Each row of a before or after table is a point. The points were changed in one or more steps. Then noise was added and the rows were shuffled. The steps act on columns, c1 being the first. Write out the steps. A step turns or swaps two columns, mirrors them in a line or flattens them onto one, adds a multiple of one to another, or multiplies or shifts one. Angles are multiples of 10 degrees, from the lower column toward the higher: turns from -170 to 170, lines from 10 to 170 but not 90. Use the fewest steps. Two steps may share a column if one is a turn and the other turns, adds or multiplies; they go together, in the order done. Otherwise the lowest column goes first.

Before:
[[-0.10, 0.21],
[-0.16, -0.58],
[-0.04, -0.40],
[-0.01, -0.02],
[-0.27, 0.23],
[0.12, 0.50],
[0.30, -0.11],
[0.18, -0.13],
[0.18, 0.20],
[-0.31, -0.38]]
After, 10 rows:
[[0.34, 0.22],
[-0.40, -0.20],
[0.73, -0.08],
[0.45, 0.08],
[-0.24, 0.08],
[-0.64, 0.11],
[-0.80, -0.17],
[-0.11, -0.17],
[-0.04, -0.02],
[0.44, -0.04]]
Steps: multiply c1 by 2.5; multiply c2 by 0.4

Before (13 x 6):
[[-0.02, 0.44, 0.18, 0.21, -0.18, 0.41],
[-0.14, 0.20, -0.08, 0.30, -0.61, -0.31],
[0.27, 0.05, 0.67, 0.12, -0.59, 0.02],
[-0.19, 0.01, 0.24, 0.08, -0.16, 0.17],
[0.07, -0.22, 0.07, -0.06, -0.48, 0.23],
[0.41, 0.23, 0.26, -0.14, -0.25, -0.14],
[0.39, 0.20, -0.08, -0.11, -0.21, -0.06],
[-0.31, 0.41, 0.03, -0.08, 0.77, 0.36],
[-0.03, 0.59, 0.53, 0.06, 0.12, -0.27],
[-0.46, -0.07, -0.19, -0.09, -0.20, 0.06],
[0.48, -0.20, 0.21, 0.78, -0.24, 0.25],
[0.38, 0.38, 0.22, 0.65, -0.28, 0.10],
[0.35, -0.01, 1.03, -0.32, 0.12, 0.08]]
After:
[[0.06, 0.36, -0.09, -0.49, 0.78, 0.35],
[-0.02, -0.14, 0.13, 0.27, -0.18, 0.07],
[-0.03, -0.22, -0.06, 0.35, -0.51, 0.23],
[0.06, 0.27, 0.04, 0.27, -0.20, -0.07],
[0.05, 0.16, 0.22, 0.15, -0.61, -0.33],
[0.04, 0.33, -0.30, 0.20, -0.26, -0.15],
[0.02, 0.10, -0.57, 0.07, -0.56, -0.01],
[-0.03, -0.15, 0.08, -0.63, -0.29, 0.26],
[0.12, 0.56, -0.48, -0.28, 0.12, -0.25],
[0.05, 0.45, 0.02, -0.51, -0.29, 0.09],
[0.00, -0.02, -0.22, -0.05, -0.18, 0.18],
[0.08, 0.43, -0.09, -0.15, -0.19, 0.42],
[0.01, 0.04, -1.07, -0.14, 0.12, 0.10]]
Steps: flatten c1 and c2 onto the line at 80 degrees; turn c3 and c4 by -160 degrees; add -0.7 times c5 to c4

Before, 8 rows:
[[-0.39, -0.20, -0.35, 0.08, -0.05, 0.02, -0.27, -0.46, -0.07, 0.23, -0.09],
[0.12, 0.35, -0.03, -0.03, -0.44, -0.22, -0.30, 0.35, -0.01, 0.42, 0.21],
[-0.19, 0.12, 0.42, 0.54, 0.33, 0.21, -0.57, -0.08, -0.42, 0.52, -0.39],
[0.48, 0.30, -0.03, -0.22, 0.41, 0.16, -0.41, 0.16, 0.32, -0.35, 0.58],
[0.43, 0.39, -0.06, -0.20, 0.51, 0.12, 0.46, -0.57, -0.02, -0.38, 0.36],
[-0.39, 0.15, 0.13, 0.15, -0.10, 0.37, -0.57, 0.00, -0.18, -0.13, 0.52],
[0.32, 0.20, 0.19, -0.54, 0.57, 0.25, 0.44, -0.33, -0.06, 0.14, -0.39],
[-0.35, -0.06, -0.10, 0.01, 0.03, -0.16, -0.22, 0.21, 0.16, -0.43, -0.08]]
After, 8 rows:
[[0.06, 0.17, 0.22, -0.51, 0.54, -0.18, 0.41, -0.35, -0.30, 0.38, -0.42],
[-0.45, 0.33, -0.02, 0.01, -0.39, -0.55, 0.12, 0.37, 0.21, -0.15, 0.22],
[-0.08, -0.20, -0.38, 0.07, -0.09, -0.40, 0.02, -0.46, -0.02, -0.51, -0.14],
[0.23, -0.03, -0.09, -0.04, 0.09, -0.59, -0.44, 0.17, 0.20, -0.18, -0.10],
[-0.09, 0.22, 0.16, 0.12, -0.16, 0.00, -0.46, 0.05, -0.13, -0.48, 0.58],
[-0.61, 0.14, 0.41, 0.53, 0.21, -0.25, 0.04, -0.08, -0.48, -0.56, -0.33],
[0.27, 0.38, -0.12, -0.25, 0.47, -0.29, 0.08, -0.59, -0.18, 0.62, 0.36],
[-0.31, 0.28, -0.04, -0.21, 0.57, -0.24, -0.51, 0.22, 0.18, 0.33, 0.55]]
Steps: turn c7 and c10 by -50 degrees; turn c1 and c10 by 120 degrees; turn c5 and c9 by -20 degrees; shift c6 by -0.40
